Each wall is flat, endless, passes through zero and stands at right angles to its row. A trip goes straight from one point to another. Which walls does it cross, in order?
(in the rows, 128 means zero)

Walls:
(1): [141  82]
(2): [122  68]
(3): [ 91 136]
(4): [127 117]
(5): [112 147]
Trips:
[114 112] to [ 82 118] -> 5, 1
[135  98] to [135  99] -> none
[109 117] to [152 113] -> 5, 3

Walls:
(1): [115  97 149 175]
(2): [160 191 157 136]
(3): [125 162 110 153]
(4): [115 140 163 103]
(5): [159 118 117 107]
(6): [116 164 138 150]
(7): [106 160  98 112]
Trips:
[176 127 140 126] to [123 175 103  94] -> 4, 3, 7, 6
[125 155 103 118] to [123 140 115  85] -> 4, 6, 3, 2
[101 113 106 159] to [121  82 104  79] -> 6, 3, 5, 1
[146 128 151  80] to [151 153 166 117] -> 6

Walls:
(1): [104 123 151 127  71 165 139 108]
(2): [102 132 115 160 154 155 154 125]
(3): [116 117 138 119  90 111  97 123]
(4): [102 113 168 147  91 154 152 131]
(5): [115 127 130 142 155 104 174 156]
(6): [124 170 173 142 137 132 150  98]
(7): [104 131 117 133 138 169  95  90]
(8): [110 130 126 106 145 121  84  77]
Trips:
[115 158 154 132 190 114 127 146] to [139 152 143 140 159 123 139  83] -> 7
[143 122 128 111 139 163 104 182] to [146  95  60 130 143 109 133 160] -> 5, 2
[127 127 133 129 118 139 133  75] to [120 137 149 127 119 168 202 115] -> 3, 8, 5, 7
[ 92 169 165 108 116 138 193 150] to [172 129 163 124 116 141 118  97] -> 2, 5, 3, 8, 7

Walls:
(1): [129  88 150 132  75 145  84 129 120 157  88 138]
(2): [141 128 157 161 165 167  76 119 143  91 162 102]
(3): [121 122 155 152 141 113 112 131 150 114 130 175]
(4): [102 184 134 138 178 118 125 141 153 126  85  80]
Trips:
[ 98 104  75 148  96 123  88 150 124 106 118 138] to [143 152 129  84 149  98 122  59 130  97 132  87] -> 3, 2, 4, 1
[146 161 149 181  82 134 111 154 133 110 124 106] to [148 137 144 137 168  96 136 119 139 116  55 108] -> 1, 2
[123 148 129 171 146 141 132 142 205 148 139 134] to [134  90 147 133 162 167 100 138 112 105 120  82] -> 1, 3
[ 82  94 160 154 133 126 126  77 152  79 129  94] to [163 131 144 133  66 125  97 153 126 130 160 131] -> 1, 4

Walls:
(1): [119 154 136 130 113 170 158  82 204  70 137  94 141 135 140 122  73  96]
(2): [ 98 133 130 122  90 152 162 175 108 111 175 135 121  99 142 130 106 135]
(3): [ 89 129 110 141  69  89 103 112 145  78 106 203 144 116 148  95 143 111]
(4): [128 140 105 124 129  56  87 120 128 134 133 126 160 121 130 165 146 104]
(5): [ 81 114  95 150  95 105 126 140 108 132 130 115 105 124 109 122 141 160]
Trips:
[114 144 126 154 101  88  69 171 151 104 127 124 148 111 111 137 120 124] to [ 80  92 149 166 123 131 107 150 136  88 141 125 120 190 159 142 151  91] -> 1
[ 79 123  77 136 130 109 158 129 127 128  87 165 100  88 201 118 140  96] to [128  88 112 181 129 102 107 164 164 148 125 121 131 148 165 193 128 145] -> 2, 3
[162 129 159 155  92 107 152 173 107 150 134 133 122 114 160 115 124 102] to [159 143 127 142 123 109 134  89 157 114 129 147 140 121 131 131 126 120] -> 4, 1, 2
[113 110  80 179 128 163 112 129 152 137 114  98 160  93  95 128 146 138] to [114 179 128  99 136 131 152 162 132 180  60 137 134 151 118  97 126 162] -> 4, 1
[ 79 145 146 163  86  96 128  98 114 158 154 100 146 127 159  87  96 128] to [ 95 132 155 185 124 112 134 159  78  95 126 145 137 124 129 105  81  38] -> 5

Walls:
(1): [143  85 128 138  98 122 128  74 109 162 150 124 153 168 135 142 130 141
 152 118 145 133 132 135]
(2): [107 166  88  89 113 110 106  81 158 113 121 126 126 201 136 116 124 103
 135 113  97 125 121 145]
(3): [164 112 122 112 122 136 188 132 159 187 124 147 104  87 140 185 106 137
 135 112 154  94 103 137]
(4): [101 165 120 123 137 100  90 117 158 138  94 150 118 133 181 161 108 133
 145 135 135 164 121 121]
(5): [117  95  85  85 113 124 138 168 130 149 132 111  62 167 130 156 106 139
 122 101 103 101  84 103]
(6): [134 160 162  92 123 187 102 141 160 112 132 120 125 112 129 122 131 148
  92 125 147 138 123 167]
(7): [102 142  77 191 129 135 122 135 186 124 142 157 149 163 138 107 108 108
 160 173 141 131 108  82]
Trips:
[ 76 160 163  92 154  82 110  70  98 111  95 115 149 167 159 139 159  94
 163 182  90 118 105 160] to [127 110 141 153 131 126 173  86 156 179 141 109 109 174 169 121 134 109
 170 105 130 137 132  88] -> 7, 5, 3
[107 111 108  87 182 127 175 143 109 196  84 128 127 132 157 170 108 161
 101 133 155  69 116 147] to [ 57 124  78  92 119 106 133 145 177 178 140 154 148 113 134 117 135 125
 101 128 142 130 169 119] -> 1, 2, 7
[178 120 138 127  91 146 156 179 165  89  69 120  93  99 196 152  96 141
 138  86 132 102 128 176] to [178 175 179 168 154 128 144 168 178 137 101 128 120  94 113 170 133 164
  98 128 124 161 153 144] -> 5
[174 140 135 189 120 117 107 106 162 121 117 164 141 158 102 119 124 119
 190 132 144 179 138  79] to [147  92 131 123  73 108 164  92 124 111  98 131 161  94 122 116 129 109
 103 127 158 145  54 114] -> 2, 3, 4, 7

Walls:
(1): [153 141 165  77 131 149 109 140 130 127  99 165 127  79 116 171 132 144
 144 102  95 152  65 147  96  83 144 110 159  53 148  92 128 159 139 121
 121 117 160  83 106 132 122 127 134 171  69 158]
(2): [ 78 173 100 150 108 171 152 128 126 160  91  92 114 126  85 108  90  78
 121 142 130 112 139 185 185 104 129 111 116 141 110 154 142 107 220  92
 110 152 193  88 125 113  84 144 101 137 145 165]
(3): [113 141 109 174 106 105 101 165  92 138 136  90 105 122 102 125  91 173
 176 190 100 124  73 160 104  62 167  87 101 118 156 137  99 172 143 107
 155 135  93 166 109 117 130  98 149 122 172 101]
(4): [126 176 197 157 124 136 160 138 189 129 112 142 145 141 114 106 159 111
  93 167  82 109 154 178 102 173 125 176 116 148 106 123 162 158 165  94
 114  97 171 127 145  86 154  88 126 119 105  86]
(5): [ 96 115 162 138  91 115 116 104  77 117 103 149  96 126 147 120  89  94
  89 149  75 153 159  85 110 189 141 110 161 129 106 179  79 188 106 144
 144 127 107 117 187 134 124 140 112 134 147 118]
(6): [158 150  98 174 105 127  79 136 179 159 159 110 116 120 121 101 149 103
 125 139  86 169 142 142  97 153  75  98 175 130 144 129 121 136 143 144
 157  61 156 103  87 158  59 158 145  78 112  93]
(7): [136 140 145 173  89 111 101 136 118 189 100 148 134 100 186 103  77 121
 159  78 101 168 128  79 124 106 121  39 163 123 134 120 103 146  81 110
 145 133 106 123 117 151  67 132 122  88  86 146]
(8): [107 178 135 125 152 126 176 162  91  95  92 153 101 134  79  82 132 143
 154 151 156 122 205 122 184 145 142  99 126 138 112 124 164 107 131 146
 143  73 119 119 128 169 168 128 140  69 120 145]
(9): [110 130 148  90 127 134  80 122 155 158 104 161 128 129 118  96 119  68
 111 117 122 109  90 133 117 183 117 101  93 127  92 112 147 123 149  68
 122 140 127 152 127 135 109 108 121 104 151  90]
(10): [137  87 151 147 144 105 111 145 182 156 111 115 149 147 174  68 152 134
  89 162 130  50 126 169  88 172 138 124 107 135 118 120 119 120 117 160
 189 127 135  98 147  98 138 164 118 156 116 131]
Trips:
[129 140 126 183 120  95 126 181 129 122 105 141 147 105  91 133  90 120
 110 161 120  97 122 112 131 133 106 122  67 146 171 107 159 147 133 173
 166 142 128 158 111 163 113  84 148  98 130 155] to [ 95 105 119  99 148 140 112 151 122 118 186  68  96 101 121 135 117 193
 103 129 169 157 130 103 116 141 179 171 139 152 108 168 126 125 133 105
 123 122 109 113 141 145 150 100 101 147 125  98] -> 2, 9, 7, 6, 10, 4, 5, 8
[106 146 132 162 169 151 130 140 162  79 144  96 104 107  83 104 165 167
 160  80 135 154 117 128 154 133 131 122 100 115 139 108 117 113 126 163
 138 128  81  83  82 120 114 143  91 127 119  76] to [137 144 122 147 195 130 201  86 119 149 163  76 145 131  94 124 119 160
  96 105 162 126 105 110 124 135 136 142 130 103 158 114  93 131 147 154
  67 139 108 136 108 110 116 119 112 155 123  91] -> 1, 6, 8, 3

Walls:
(1): [173 162 154 170 121 147 153  74 101 118 107 169 126 124 149 122  95 106
 107  98 131 102  91 122 170 186 126 148  87 153 127 137 106 129 139 125
 136 141 168  94 130  96  95 107 146 134 108 127]
(2): [146 146 117 139 188 127 142 127 125 136 138 185 111 136 144  79 102 124
 144 105 122 150 163 162 107 139 118 181 139 124 144  98 124  72 147 127
 169 126 115 142 153 146 164  88  79 151 102  98]
(3): [124 108 159 120 120 106 126  98 143 143 147 162 165 163 168 148 110 136
  76 126 130 154 128 116 100 172  80 103 143 183 138 119 105 155 152  89
 162 169 112 153 134 140 111  98  98 114 134 135]
(4): [107 137 122 163 122  75 130 146  83 103 127 129 237 154  88 110 124 166
 114 143 144 108 163 123 115 163 155 121  97 170 142 113 105 143  88 122
 126 142  98 166 137 129 117  95 117 169 119 160]
(5): [180 114 113 152 107 129 135 112 118 117 139 126 170 108 145  96 132 143
  89 167  93 128 110 143 134 161 132 130 125 100  98 117  91 147 123 146
  94 137 128  97  95 134 104 112 118 168 103  71]
(6): [185  98  99 146 127 104 118 173 140 156 115 158 150 150 132  91 136 137
 150 119 128 162  90 177 127  72 148 118 134 191 142 110 167 101  99 147
 142 167 127 126  89  98 136 178  83 161 117 126]
(7): [141 142 125 110 177 177 128 128 119  82 115 102 158 134 107 183 115 147
 101  92 148 127 161 126  98 104 156  87 137 179 174 177 152 172 104 127
 148  94 120  85  89 149 101 114 144 156 156 133]
(8): [139 148 136 129 116  98 132 221 105 142 157 121  89 105 132 115 108  86
 128 140 131 118 156 106 172 128 123 113 158 117 119 169  97 124  95 129
 173 135 145 135 114 126 138 121 160 114 119  99]
(9): [ 96 114 112 178 148 138  87 173 132 137 113 138 132 206 121 112 130 111
 131 154 134  95 150 134 137  83  92 144 142 107 116 184 176 127 134 179
 122 124 117 115  95 158 155 113 102  90 121 134]
Trips:
[ 80 101 112  86 114 146 119  94 142  99 149 155 103 115 147 179 169  93
  96 159 126 104 163 140 170 118 150 148 117 122 111  82 156 101 103 178
 101 112 171 132  96 167 153 118 163 114 159 154] to [115 171 139 141 108 155 135 123  96 123 125  82 130 190 156 137 169  97
 144 151 166 155 142  50 164 145 180  89 158 109 101 128 114  84 146 133
 108 171  98  95 119  95 140 139 183  63  78 170] -> 8, 1
[137 169 136 170 103 123 121 184 130 128 168 153 185 102 127 107  90 127
 100  67 149 143 126 185  87 102 143 136 159 182 145 134  87 106 187 111
  56 153 192 158 104 129 184  66 117 100 114 146] to [127  71 102 150 146 107 189 127 184 166 143 135 114 203 157 133 115 119
  66 128 138 176 153 128 143 147 106 107 157 172 143  83  96 148 121 128
 158 130 113 119  88 120  83 150 107  91 123 106] -> 7, 4, 1
[120 138 146 141 162 157 184 130 114  70 151 123 115 152 166 111 113 119
 130 123 138 115 126 170  79  95 127 112 138 134  72 140 148  99 160 173
  71 112 135  93 149 105 156 113 125 149  77 152] to [155 137 141 108 102 140 117 158 120  95  95 123 157 149 200 140 175 109
 171 115  97 133 126 155 116 116 145 123 148 122 124  91 137 123 163  95
 129 153 151 107 152 144  99  89 124 106 131 119] -> 7, 3, 9
[116 132  81 108 103 103 158 174 146  95 126 126 108 112 124 122 188 101
 143 128 150 156 129 138  10 112  69 118 179 121 143  98 130 150 121  90
 109 129 137 124  86  94  95 135 159 116 116 157] to [ 64 156  64  85 126 197 111 169 111 114 175 169 113 148 140 129  52 140
 145 119 136  61 118 118 122 138 155 182 144 184 155 158 145 104 141 161
 136 160 113  77 127 146 120  97 149 128  90 142] -> 9, 3, 2, 6, 1, 4

Walls:
(1): [145 151 135 174 104 134 128 188  86 140 126 130  96 129 138 153 136 141
 141 140 180 131 162 109 131 128 173  90 112 109  74 114 145 141 140 115
 105  83 155 102 120 130 153 102 169 122  98 133]
(2): [153 155  71 156  45 163 124 127 154 198 122  91 118 167 154 139  89  73
 126 102  96  83 125 151 143 139 134 118  75 152 114  96 121 170  99 175
  58 157 138 165  91 154 170 127 132 127 108 139]
(3): [ 92 120 104 130 128 120 176  59  90 110 136 136 163 146 195  95 140 155
 133 201 132 182 134 161 162 100 128 135 123 116 125 160  88 115  92 101
 155 185 109 142 103 173 157 159 122 115 165 106]
(4): [123 130 145 103 115 111 118 117  83 118 115 135 107 176 177 110 126 126
 113 185 140 102 124 117 120 132 114 112 121 172 141  94  69 144 103 119
 172 140 143 117 155 182 170 116 129 147 128  75]
(5): [106  75 109 103 193 117 144 111 114 136  95 140 101  81 109 129 131 152
 134  60 122  81  91 118  73 131 123 152 133 156 149  84 145 121 157 126
 116 137  68 140 151 111 143 170 126 170 125 109]
(6): [ 95 137 145 163 125 105 140 141 149 110 122 139  91  61  93 117 143 156
  94 135 104 143 102 137 120 147 143 103 138 113 145 159 105 155 158 119
  79 132  91 152  85  88 105 147 151  93 172  83]
Trips:
[103 134 105 198 154  83 159 143 130 168 165 158 172 151  91  76 164 167
  99 115 123 163  94  98 104 133 116 101 172 107 138 183 165  66 104 174
 100 113 151 147 134  93 150 116 149 125  95 136] to [ 98  97 149  94  98 124 153 104 126 102 126 105 127 101 136 154  85 129
  88 158 173 138 114 143 188 171 145 159 129 100 135 136 153  90 155 120
 118 103 134  60 132 127  65 129 112 146 132 126] -> 3, 1
[122 114 115 132 131 136  95 157 131 137 121 122 133 107 100 177 157 107
 114 160 124 104 170 152 134  94 138 157 157 107 135 142  86 145 154 146
 118 161 145 149  83 136 153  85 121  93 114 125] to [137 185 121 109 112 108 185  95 166 132 127 135 126 113 125  98 127  97
 124 179 132 137 104 133 125  94 144 148 159  71 146 124 140 104 142 126
 159 156 166 131 101 145 127  76 154 123 114 169] -> 3, 1, 6, 2
[131  95 125 124 118  88 169 159 141 186 118 167 200 143 114 156 119 146
 111 141 150 168 120 167 147  79  83  46 180 101 131 131 130  61 194 134
 150 123 175  96 149 150 126 108 147 110 110 118] to [186  83 120 127 158 120 135 134 140 141 142 115 118 146 146 198 131 132
 129 134 140 163 124 123 152 145 152 161 146 139 122 139 120 127 114 139
 150  47 129  96 136 126  86  90 161 141 107 101] -> 3
[134 125 123 143 105 111 131 133 161  92 156 179 147 166 124  84 139 138
 149 122 160 118 150 110 143 105 161 103 132 161 149 122 100  82 140 139
 117 136 171 132  81 142 172 147 136 186 119 100] to [150 120 161 167  89  92 172  89 114  91 189 143 182  97 117 134 129 137
 126 126  99  97 127 110  99 121 102 117 150 112 183 175 114 127  88 167
  96 103 120 109  84 136  98  56 108  96 132 153] -> 6, 1, 2, 4
[103  98 118 113  90 148 118 130 119 144 102 118 113 175  83 138 106 181
 104 155 195 170 140 117 116 115 154 113 126 124 103 159 187 118 153 105
 106 191 104 144 141  73 135 160 158 122  90 122] to [128  81 112 141 117 179 168 139 168 118 111 175 128 161 124 129 125 131
  79 178 107 125 150 153 153  82 168 134 161  44 144  96 128 158 190  99
 103  73 101 102 130 131 167  77 109 110 141 113] -> 5
[124 149 139 137 103 124 127 134 157 109 108 101 121 143  81 110 130 107
 132  99 150 107 143 127 143 176 133 125 111 124 143 116 111 143 103 143
 147  97  88 135  87 128 119 137 105 126 127 125] to [124 134 152 138  93 119 120 126 127 120 154 102 154  94 129  89 127 126
 107 114 136 116 163 106 116 199 125 129 172  90  62 120 128 159 130 164
 143 133 147 135 121 152  73  72 129 149 141 115] -> 1, 2
[111 163 143 104  53 109 131 164 159 183 122 120 152 108 151 144 191  99
 165  87  56  98 114 138  80 172 156 119 199 108 166 128 117 124 142 130
 129 134 123 135 146 129 136 176  79  91 151 158] to [115 125 142 162  99 108 103 174 124 125 107 108 157 135 146 130 159 147
  64 105 159 139 153 107 156 120 123 133  95 130 130 127 153 119 156  73
 114 164 115 150 188 136 120  99 138  85 148 180] -> 5, 1, 2
